Rows are points. Examples show where two turns around zero, p and q, send a point. Write where each new point lands after one turn and then the other. Backwards means that the second turn is done in reverse. Each puzzle has new turns, and all numbers are rounded.

Turn p:
[-22  39] -> [-45   4]
[-20 -29] -> [ 13 -33]
[55 35] -> [ 2 65]
[19 -1] -> [11 15]
[-32 -45] -> [ 19 -52]
Turn q:
[ -7 -14] -> [15 -3]
[-42  37] -> [-24 -50]
[31 32] -> [-39  21]
[ 18 -55] -> [48 32]
Where do these land?
p, then q backwards: [-37 -34] -> [-50   6]
p, then q backwards: [-14  39] -> [21 36]
q, then p: [-18 -36] -> [28 28]
p, then q: [68 19] -> [-71   3]
p, then q backwards: [ 1 12] -> [10  7]

Turn p:
[ 35   6 -11] -> [ 19  12 -30]
[-19 -48   6] -> [ 9 18 48]
[ -4  74 -33] -> [ -6 -62 -52]
[-12 -32  38] -> [-22  32  34]
Turn q:
[-44  40  48] -> [ 4 70 29]
[  7 -15 -46] -> [-21 -44   3]
[ 24 -49 -25] -> [ 18 -56 -12]
[13 24 24] -> [ -1  30 -20]
Where do these land?
q, then p backwards: [12 -6 14] -> [ 16   1 -11]
q, then p: [ 58 -20  55] -> [ 65 -10 -50]
q, then p: [-40   5 -35] -> [-41  14  31]
p, then q: [-22 -24  10] -> [19 28  0]
p, then q: [-31  -3 -65] -> [ 52 -32 -38]
q, then p backwards: [23 48 22] -> [43  8 38]

Turn p:
[ 17 -10  -4 -14] -> [19 15  3  5]
[-35 -25   6   2] -> [ 13 -37 -17  -7]
[ 22 -19 -19  29] -> [ -3  21 -36  17]
[-18 -22  35  12] -> [  5 -39  -4  24]
[ 14  76 -18 -28] -> [-34  41  53 -38]
Turn q:
[-31 -60 -24  19] -> [-56  38 -29   3]
[-44   8 -16 -11] -> [  0   5 -34 -34]
[47 11 20 18] -> [15 -4 46 26]
[ 1 27  2 11] -> [ 22   4  14 -13]
[-26  -3  15 -16] -> [-14 -19 -12 -22]
[ 53  16   3 -22] -> [ 33 -25  15  41]
Where do these land?
p, then q: [  6 -45  14  49] -> [-5 67 -7 12]
q, then p: [ 15   4  28 -29] -> [ 24 -12 -25  23]
q, then p: [ 16  29 -17 -15] -> [ 3 33 -7 22]
p, then q: [ 29 -24  16  14] -> [ 9 35 23  1]
q, then p: [-25   4 -53 -14] -> [-10  47  -8 -35]
q, then p: [-41  31  13  -5] -> [ 44  14  22 -15]

Turn p:
[29 27 10 10] -> [-10   4  41   1]
[-31  33  45 -41] -> [-21 -60  -1  42]
[-30 -28  42  22] -> [-38  18 -36  29]
[ 14  16 -40 -14] -> [ 30 -13  17 -30]
[ 13  14 -31  30] -> [ -3  16  17 -41]
[ -5 -22  28  -4] -> [ -6   9 -15  31]
[ 10 -39 -53  -2] -> [ 48  27 -22 -31]
Turn q:
[ 31 -12 -60  37] -> [-24  59  43  14]
[-40 -16  31  24] -> [-32 -48   4  -7]
[ 23 -31  -6  -9] -> [ 2 10  1 39]
[ 14  13 -10 -25] -> [ 22  19 -15  -1]
[-26  24  24 -54] -> [ 26 -20 -57 -21]
[-2 21 21 27] -> [  6 -20  25 -23]
Where do these land?
p, then q backwards: [12  5 19 34] -> [ -3 -11 -33  22]
q, then p: [-30  29  19  29] -> [ 27 -15 -26  37]
q, then p: [ 47 -45 -25 -76] -> [-26  33  49 -80]
q, then p backwards: [ -4  -7  19 -10] -> [-13   1   2 -19]
q, then p: [ -9  34 -23   7] -> [ 14 -37  12  11]
p, then q: [-15 -17  -9  16] -> [ -1  22 -14 -13]

Turn p:
[-29  17 -24 -33 -29 -16] -> [  2 -30 -19 -43 -16 -23]
[-17  38  20  29 -38   2] -> [ 10  23 -26 -33 -25  37]
[ 20  39  13 -10 -13   2] -> [ 18  27 -33  -6  -6 -11]
[-21  -4   7  -9  42 -21] -> [-46   5  12  -2  15 -17]
[  2  15  -8  35 -17 -10] -> [ -3  -2 -22   4 -20  31]
[ 12 -35 -40  11  41  21] -> [ -8 -36  16  42  42   7]
[ 45 -41 -14  20 -27   4] -> [ 36 -20  17  47 -26  14]
[-12 -29  47 -43  40  17] -> [ -9  33  55 -10  34 -38]
Turn q:
[ 40 -42 -35 -30 -33  -9] -> [ 59 -44 -26  13  12 -16]
[ 17  26 -38 -31 -27  31] -> [ 18  -3 -58 -17  25  20]
[  8  -2  33   5  44 -27] -> [ -7  -2  57 -22  -9  -4]
[ 12  11 -26 -21  -1  21] -> [  6 -10 -26 -14  26  12]
[-14  -4  22 -31  -8 -13] -> [  6 -17   6   2 -29  27]
[-11  33  31  37  -6  30] -> [-19  62   3   7   0  13]
[-27 -16  -9  37  16  21] -> [-37  11   7  31  20 -16]
[-25  -6  21  35  15 -54] -> [-26   3  37   2 -45 -37]
Where do these land?
q, then p backwards: [-20 -35  19   1  -2 -76] -> [  9 -54  -8 -24 -38 -52]
p, then q: [-14  -7  -7 -17  -4 -41] -> [  1 -18 -10  21 -37  -2]
p, then q: [-30  16  23  14  -9  40] -> [  3  -2   0 -27  29  44]
p, then q: [ 51 -19  35   2   0  35] -> [ 17  56  20 -34  10 -16]
p, then q: [ 21 -17 -50 -18  16  21] -> [  3 -17  42  13  19 -41]
p, then q: [-13  22   2 -13  14   4] -> [-16 -21  -2 -19  -1   4]
p, then q: [-14  44  17  12 -42  11] -> [ 23 -12 -46 -24  23  24]
p, then q: [ 47  18 -39  10  14 -28] -> [-18   1 -20  22   9 -62]
p, then q: [-28 -20  -1   9  14  35] -> [-7 -1 36  1 19 31]

Turn p:
[  2  20  43  33  -6  18 -30  13] -> [ 15   5 -19 -26 -38 -38  25   3]
[ 20   2 -40 -49  -7   4  -8 -16] -> [-26  10  -5 -17  22  55 -16   0]
[ 12  19  16  -7 -11  34 -12  20] -> [  3   0 -22 -36   2  -4  28  -9]
[-26  31  13   2 -20  11  10  25] -> [-21  -5  -5   0   5 -25  42 -11]
[ 7 12 24 60 39 -6 42 -9] -> [ 46   2 -23  47   5 -44   1  30]
[  5  10  18   3  12   3 -22  56] -> [ -5 -39 -12 -37  -3 -33   7   4]
[ -8  -2  -9 -24  11 -37  -6 -29] -> [-23  19  26   9   2  12 -27  23]
[-13  11  41  76  25   6   9 -14] -> [ 48   6 -13  35 -37 -50  21  25]
[ 21 -40 -25 -49 -38 -27  11 -18] -> [-23  23  24  -4  26  37 -48 -42]
[-16 -41 -25 -49   2  11   5 -13] -> [  0  -6  44  -7  24  50  -7 -12]
[ -4 -24 -54   5  -6 -16   0 -15] -> [-13 -15   5  33  -9  40 -27 -10]
Turn q:
[-28  27 -13  -9 -16 -22   6  24] -> [  3   2 -39   7  15  -3  24  26]
[-40  19   1   0  65  25 -15  20] -> [-19  60   5   6   5 -16 -33  45]
[ 19  14  28  35 -23 -17 -41  -3] -> [ 34  16  23 -20  -4 -18  44 -21]
[ 12 -42   2 -21 -26 -10  20 -75] -> [-14 -83  33 -23  -1   4 -13 -14]
[ 22 -12   4  -2  18 -21 -19  19] -> [38 14  5 -4 -7 18 -9  2]
[-32 -11  29 -56 -24  11 -21  -4] -> [-23 -12 -25 -64 -21   4  -1  20]
[ -8  10 -18  39   7  13 -26  17] -> [ 10  31   5  27 -18 -30  11   3]
[ 33  17 -36   1  19  25  45 -20] -> [-17 -13  -3  41  33  -7 -40 -35]
[ 16 -27  39  -7 -31 -28  32   4] -> [ -2 -28   7 -16   2  56  30 -15]
[  6   5 -37  20  12  23  20  19] -> [ -9  13 -13  50  -3  -7 -15 -11]
Where do these land?
q, then p: [  7  -2   1 -42  11  38  13   6] -> [-25  -5  16 -11 -29  36  17  12]
p, then q backwards: [  8  16 -15   1  51  18  42  48] -> [-14  34 -31 -20 -17 -56  24 -28]
p, then q: [ -7 -31  -4   2 -22 -29   2   7] -> [  4  -8  31 -27  -7 -17  16   7]
p, then q: [  5  36 -14 -15  23  22   8  73] -> [ -1 -25  -3  29 -21  41 -50  45]
p, then q: [-19  -1 -11  21 -38   1  -7 -50] -> [-29  -1   1   8  16 -35  42 -28]
q, then p: [-41  -7  36 -14   4 -42 -18 -37] -> [  4 -25  29 -42  51 -25  -4 -11]
p, then q backwards: [ 25 -14 -34  31  -6   5 -38 -26] -> [ 13 -48 -15 -26  -1  10  -2  41]
q, then p backwards: [-11 -22  41  37 -20 -15 -19 -17] -> [-53  -8  24 -14   1  27 -23  -1]
q, then p backwards: [ 34  26   0 -22  -1   2  17  -5] -> [ 31 -12  -9 -15 -17   5  25  18]

Turn p:
[ -8 -36 -40  62  25 -21 -43 -32  30] -> [  0 -33 -35 -28  41  21  74 -24  21]
[ 31  -7  35 -16 -48   0  20 -27   3] -> [  0  28  21 -36 -54   8  -9  -9 -17]
[-23  29  19 -18 -15   5  34 -26 -17] -> [-28  23  31  -5 -11 -38 -11   8 -19]
[ -1  13  -3 -46 -41 -22  16 -14  10] -> [-10  50   9 -20   0   6 -26  -8 -34]
[ 13   2  10  22 -13 -38   1   3  -4] -> [ 22  14  -4  -9  -6 -12   6 -36  12]
[-42 -36 -36  46  20  26 -12  24  -8] -> [ 10 -22 -36   8  33 -10  39  48  38]
[  7  -4  20 -30   8  29  13  17   8] -> [  5  -4  22  19 -18  17 -19  27 -12]
[  0 -27 -33  -1  70  11  13  32 -18] -> [ 38 -59 -10  23  39  -9  -8  32  -7]
[ 15  31  26 -11 -24  -3  -9 -32   0] -> [-34  14  17 -12 -28   1 -11 -30  -6]
[-25   8  10 -10  43  19  13  54  13] -> [19 -9 18 64 20  1 -6 31  5]
[ 17  28 -23  21   3  45   7  31   9] -> [ -8 -14 -40  47 -26  -3   5  17  -9]
[ 16  -2  14 -19 -28 -51 -53 -32 -24] -> [-16  14   5 -54   9  18 -32 -55  28]
Turn q:
[ 34 -43  30  14  47  -1  -6 -34 -10] -> [ 21 -16 -56  13  -8 -29 -27 -44  -6]
[-25  76  44  33 -10  -1   1  -2   6] -> [ -6  -2   4  57  41  32  54  13 -19]
[  5 -15 -36 -15 -12 -40   0   3   5] -> [ -7  29   0 -33   0  16 -33  12   4]
[-34  41   8 -11 -11  42  35 -25   4] -> [  1 -23  -3   3   6 -13  63  46  -5]
[ 18 -23 -13 -10  75  15 -21  -4  -6] -> [-19 -49 -25 -18 -16 -18 -32 -39 -25]
[ 25 -30 -42  14 -28  -1 -16  22   6] -> [ -8  17  26 -30   1   1 -26 -21  45]
[ -2  43  51 -13 -30   8  19  21  -7] -> [ 39   3  25  34  -5  27  45  15 -15]
[  3 -28 -47   8 -13 -20  19  24 -15] -> [  6   8  24 -31  15  -4 -46  17  23]
[ 14   0 -38 -18 -28  -4  14   8  36] -> [ -2  26  17 -54   4   9  13   3  12]
[-15  37  31   4 -25  -4 -34 -12 -29] -> [-12   2  -5  56 -14  35  18  15  11]
[-24 -59  13  -6  34   7 -11  -1  11] -> [-13   5  -7   4 -24 -58 -26 -18 -23]
Where do these land?
q, then p: [  9  -3 -35  -6   1 -47 -35  -5   3] -> [-57   2  -8  16  18  16  -9  19  13]
q, then p: [-22 -13  42  -5  26  19  14  35   5] -> [ 25  -5  12 -34 -18 -32  -7 -29  26]
p, then q: [-24 -27  47  19  41  32  65  -6 -34] -> [ 69  56  29  25   1   8 -34 -29 -25]
p, then q: [ 49  42 -27  -2  -7 -43 -20  14   2] -> [-42 -14 -57  -8   0   7  -4  10  44]
q, then p: [  0 -37  -6  46 -37  18 -17 -15  12] -> [-10  21  15  20  23  10  43 -41 -24]
p, then q: [ -1  46  11 -30   2 -18 -19   6 -35] -> [-52  19 -27  33  -5   6  -2 -11  -7]
q, then p: [  5  11 -12 -33  22  32  11  18 -32] -> [ 32  11   5 -33 -18  25 -13  27  17]
q, then p: [-17  19 -36  14 -17  -7   1  -3  15] -> [-3  2 24 37 21  1 -2 18 -3]
q, then p backwards: [-16 -58  22 -11 -47  26  29 -15  39] -> [-31  -2  23  48 -45 -24  53   5 -21]
q, then p: [ 17  20  -5   6  15 -11 -30 -28  27] -> [-32  -8  -8  -7  23 -18  10  28 -23]

Turn p:
[  0   9 -22  36 -25 -31 -15  11 -41  43  17] -> [ 38  23 -23  -7  43  24  34  12  13  27  22]
[ 29  19  -3  -1   2  10 -30   8 -30   0  -4] -> [ 28  19  16 -29 -12  -8  24   1 -11   4   5]
[ 18  -4  24   4  11  16   9  15 -11 -12  -5] -> [  2   7  26   9 -14  -3  -7   6 -27   5   6]
[ 11 -21 -19  26 -37 -35  11  -9   1   2  -5] -> [ 25  -7 -37  11  18   7 -16 -23   7  23  24]
[-11 -24   0   7  25 -15  -4  -2  24 -16   7] -> [-16  -3 -11   8  16 -30 -26  10  -1  -7  -5]
[  5  21 -20  15  11  16  13 -10   2  10 -15] -> [ 18  14   6   5 -17  12  -8   6  26   1 -16]
[  3  -8  15 -10  -9  40   8   1  26 -26  27] -> [-16 -18  -2   7 -31   5 -13  12 -22 -40  13]
[ 11   6  22  -2   4  -7   7   1   1 -15  44] -> [ -4 -21  17   2   6  -9   1  21  -5 -16  36]
[-10   9   8   4  -4  14 -10 -21 -13  21 -10] -> [-11  11  -4 -17 -13  19  11   9  10  18  -5]
[ -2   2  -2   7   4  -1  -5  28 -18 -22   1] -> [  7  24  14   4  13  -7   2  -9 -16 -14   9]
[-14 -16 -30 -38  19  18  13  -8  13  34 -20] -> [ -3 -22  -4  -7   2  20  -5   0   7  -3 -66]
[-28   9  25 -40 -10  -6   5 -29  11 -28 -20] -> [-54 -20  12 -12 -16  -3  -4 -38  12  -2   1]
[-10  -2   1  -8   9 -17  -2  14  33   9 -17] -> [-11  -8 -11  24   4 -23   8  -7   7   3 -24]
Turn q:
[ -4 -13  -1 -26   5  10  10  32 -10  -3   8] -> [  5  -1   5  -2  -7  26 -20   8  15 -12  26]
[-25  -9  -2   0 -18  -6   5 -11  11  13  23] -> [ -6  29 -13   8  17   3 -12  -5 -20   6   7]
[ 26   7  29   8 -16   9 -20  -2  16 -19 -14] -> [  5  -4  20  17  -8  14  27 -15   8  -2 -34]
[-22  -3  14 -12   4  16   1  11 -40  -2 -18] -> [-19 -18  18  -9  19  16 -16  30  12 -10   2]
[ 25   2   8   6   7  20  -5 -22  26  18 -24] -> [-10  -3  11   5 -23  -6  20  -7   4  41 -17]
[-15   8 -42  11 -27  -3  21   5  -9 -15  15] -> [ 29   6 -23 -31  26   7   3   0 -22  -8  15]
[-41 -18 -15   9  28  14   4  27  -7  -7  11] -> [ -8   6 -39  -4  10  11 -13  32  27 -10  21]
[ 20  28  35  10  18 -14   1 -13  10  10  -6] -> [ -2   6  29  21 -15 -37  18   4   5   1 -14]
[-12 -18 -34   5 -22 -39  13  -7  19 -10  -8] -> [ -9  19 -28 -35  -1  -3   8 -30 -26 -16   6]
[-21  15 -19 -32   3   2   6   5 -12 -18   9] -> [ 20   5   0 -24   7   4 -36  10   6 -12  -1]
[-23   4 -15  -7   4   3  -1  39 -20  22   6] -> [  2  -6 -11   0  -7  15 -18  39 -13 -14  26]
[ 50  -5  27  18   9  -6   4 -33   8  10   3] -> [ -5 -12  24  27  -5 -31  27 -35   6  23   0]
[ 42   2  14   9   5  -7 -40 -31   7   2  -6] -> [ -4 -29   7  29 -15 -20  11 -30  -4  14 -35]
Where do these land?
q, then p: [ 18 -10   4   9 -18  11 -11 -27  14  17  15] -> [ 7 10 -4 -6  0 21 -6 21 18 32 -4]
q, then p: [ -3   6 -11 -25   1  18  -1 -20  -3   8   5] -> [  2  -1  -9 -16  -4  -8  24  11  -6  16 -14]
q, then p: [ 11  22  -6  -2 -11  20 -13  -2  -6   7  -5] -> [ 12   3   2   3  -5   6   4   2 -25  22  -9]
p, then q backwards: [ 20   2   4   7  12 -13 -12 -24  -6   7  -3] -> [  3  13 -16  -5  20  16  16 -12   1   5  -7]
p, then q: [-18  -5  12  12 -13  15  -2  24  -2  12  10] -> [ 17  -7  -5 -10  20   0   9  27   8  -1  12]
q, then p: [ 14 -15  14 -15  -7 -57  -6 -10   9  22  17] -> [-18  19  -6 -31  14   5  -7  -9  26  12  48]
p, then q: [  4 -15 -11   5  62  -6 -17  12  19  -3   1] -> [-19 -12   2  -8 -37 -14  11   8  -3 -51 -12]
q, then p: [ 11   0 -20   2 -17   3   8 -12  10  22  -8] -> [  6 -11   8 -14  10  28  12   5   0  15  -2]
q, then p: [ 14   2  13   5 -15  20  42 -18 -12  15  11] -> [ -8 -19  24   8   6   1  11  45   2  17   6]
p, then q: [-56  -7   7 -21  28   8  16  12 -16  -6 -54] -> [-41  11  16 -17  12 -19   3  50   5  14 -51]
q, then p backwards: [ -2  -8  -6  10 -18 -21  13   6 -22 -76  -1] -> [-20  15 -62 -37 -12 -11 -13   7 -14 -14  26]
q, then p backwards: [ -3  13   6   1   0  21 -12  51  13 -43 -10] -> [ -3  34 -41   1  -6  37   9  -4   4  29  18]
q, then p backwards: [-23  22   8  12  -1   2   3   9  20  19  12] -> [ -1  -2   8  33  14  14 -13  20   0  11   0]
q, then p backwards: [ 12  -6 -12   1  -3 -21  -6  -1 -18   0  11] -> [  9 -13  -3 -13 -13  -8   2   7  10 -19  10]

Turn p:
[ 28 -13  -4 -31  11 -29 -32  31  -8  31  13 -27] -> [  7  40  18 -14  15   5 -26 -27  19  30 -28  31]
[-33  34 -22  34  10  19  -6 -18  36 -21  -7  17] -> [ 10 -18   2  44   0  34  24  16  -9 -25  38 -18]
[-23   6 -43 -16 -13  35  11 -15 -11 -11 -13  -3] -> [ 14 -19 -39  10  -6  16 -20  25 -24 -22   5  17]
[ 48 -69  48  24  -2 -13 -42  -7 -18  25   8  13] -> [  4  25  65 -78 -16 -11   7  -3  10   6 -33 -23]
[  9  21 -22  -5  11  -6   8 -21  -9 -32 -35 -15] -> [-21  12 -32  14 -15  12 -26  -2  10 -30  17 -10]
[ 10  18  19 -53  -2 -35  28   5  -4  10 -33 -27] -> [-43   8 -38  -6  -2 -14 -27 -15  33  37  10  21]
[ 32 -18  39  12  -9  -7 -14 -24 -50  11  48   8] -> [-22  13  34 -46  36 -30   2   7 -16 -13 -43 -23]
[ 42 -54  30   1   3 -20  24  37 -22  13  -6 -24] -> [  2  13  11 -32 -35 -51 -10 -27  31  19 -44   3]
[-41  21 -39 -16  20  -3  27 -18   7 -14 -12  44] -> [  5  10 -55  20   5  13  37  25 -14 -15  37  12]
[ -1   9 -29  -6   4   7  36 -18  50  -9   8 -14] -> [-25  -6  -8  50 -32  13  13  12 -16   2   1  23]
[-59  10  -4  18  -2  17 -25  15  27 -50  30   9] -> [ 30 -30  26  31  20   0  21 -19 -31 -33  50  13]
[-33  23   3 -24  27  21  19  -2  13  19 -26 -29] -> [-11 -35 -29  18   4  23   1   6  40   4   5  32]
[ -8  41  -9   1   0  47  -9  16  22 -28   8  41] -> [ 18 -30 -20  21  13  37  25 -26 -41  -6  16 -23]
[ 22 -39  27  22 -54 -16 -17  -4  -3  22   3   9] -> [  6   4  46 -40 -15 -26 -16  21 -15  33  -5 -25]
[  8   9   6  41  -4 -18  -6  24 -28  34  12  -2] -> [ 26  14  18   7  26 -21  -4   9  24  14 -26 -31]
Turn q:
[  4 -14  -3  21   8  -1 -14  30  43 -38   9 -22] -> [ -3  18  10  36  -7  15 -19  38  21 -16  31  16]
[-14  -7  61 -16  11 -14   9 -16  10  22  -1  46] -> [ 18  -9 -10 -19 -61 -50  -1 -14  -2   7 -16   2]
[ 26  62  31  10  -5 -23 -15 -24  18  26   6  28] -> [  2 -15   1 -20  12 -69 -12 -12  47  23   0 -13]
[ 18 -27  -4 -10   1   0 -10 -17  -3 -38  21 -44] -> [-20   2 -16  49   8  28 -20 -22  -2 -11   9  21]
[ 32  -7 -26 -17  12  -6   8 -32  25  -3 -45 -14] -> [-40  22 -39   5   9  13   0  15  20  20 -35   2]
[-19   7 -11 -22 -27 -12   3   1 -11 -11 -33 -27] -> [-13  18  -3  21  17   4   8   6 -37  30  -4 -20]
[-28   8  14   4   6 -11  -4 -45  13   0   3  45] -> [ -1 -17 -22 -20 -43 -18  12 -17  21  19  17 -25]
[-11 -16  12 -24  11 -33  -3   4  14  29  26  31] -> [  3  12 -21 -30 -29 -37  -8 -10 -13 -30  12   0]
[ 15 -14 -29 -27 -20  -7  19   7 -22 -44  -3  20] -> [  9  44  -1   8   1  38 -12 -29  -5  -3 -12 -31]
[-22  -6  -5  51 -50  76  17  38 -29  69  20 -18] -> [ 82 -61  18 -19  54  19  44  32 -34 -16  -4  23]
[ -6   4 -19 -24  23  10 -34   8  -1  -5  -1   4] -> [-33  -7   9   2  -3   3   0   6  -2 -30  -3 -25]
[-38  11 -11  54  -6  49  52  36 -20  54  41 -38] -> [ 53 -30  34 -24  44  16  70  14 -23 -13  28  58]
[ 24  15   5 -13  20   8  -4  14 -19 -41 -17  -4] -> [-21  15  38  22  -2  14 -15 -11  13   3 -25  -8]
[ 19 -16 -16  13  18 -35 -24  -3 -18 -21 -28  -6] -> [-38   8   2 -11   0  26 -46   4  -2  18   0  -1]
Where do these land?
q, then p: [ 18   1  12 -26 -29  21  -7 -11 -40  21  43 -40] -> [-13  35  -1 -25 -19  -2  21  20  17 -65  -6 -18]
p, then q: [ 26 -11  47 -27  22   4 -15 -27  -4  21  47   0] -> [-18   4  10  -4 -58 -18  42  -2 -27  19 -30  -8]
q, then p: [-31  25  -7 -40  27 -33 -19  -6   1 -16 -39  -7] -> [ 10 -26   0  19  43 -33 -20  29  30   8  26  19]
p, then q: [ 16 -24  48 -33 -29  24 -40 -37 -11  30  -5  -6] -> [-14 -13  -3  19 -39 -27  13   3 -54 -40 -39 -22]
p, then q: [  5 -11   2  22 -38 -10  -9 -47  -3  21  20 -19] -> [  5  -6  47   9 -17 -26 -21  21 -39  -5   2   2]
p, then q: [-27 -14 -37   9  33  -7 -14  49   9 -30 -21  29] -> [ 19  15 -17   6  38  10  -7 -41  65   1  -6   4]
p, then q: [ 27 -25  22  26 -30   7  10  -8 -42   5  13 -18] -> [-32  16   2  20  -9 -18 -36  17 -42  21  -7  -5]
q, then p: [-37  32   9  22  36 -18   6  44  14   7 -30  18] -> [-11 -21  -2  -9  33 -40   3 -32   6  59   8  11]
q, then p: [ 52  15  20 -11   5  46 -17 -43 -23  24   4 -13] -> [  4  18   4 -25 -65  18  20  26  31 -23  30   8]
p, then q: [ 11   2   2  21 -44  18  -1   7  31 -18  19 -31] -> [ 19 -44  -2   2 -10   3 -40  -3 -28  21   6  14]
q, then p backwards: [ 21 -29 -18  31   8   5  12  -8   7   4  15 -35] -> [-31  12 -19 -40  23  11 -14 -10   4  11  -4 -15]
q, then p: [-25   0  -5  -3  18 -20  50  25  25 -43 -38  25] -> [-12 -44 -17  32  34   0 -20  -2  -7  57  -4 -29]
p, then q: [ -2   4 -46  -4   2 -23  27  42  25  17 -19  27] -> [ 24   2 -10 -39  63  -4   6   4  30   6  -1   5]
q, then p: [-47   1 -41  20  12  23  33  12   8  -7   6  26] -> [-25 -43 -27  19  -6 -20   4 -20 -29  16 -36  13]
q, then p: [ -7  34  -9  -5   5 -36 -16   7   3 -35 -14  43] -> [-28 -21  34  22  31   5 -30  -2  13  24  10  24]
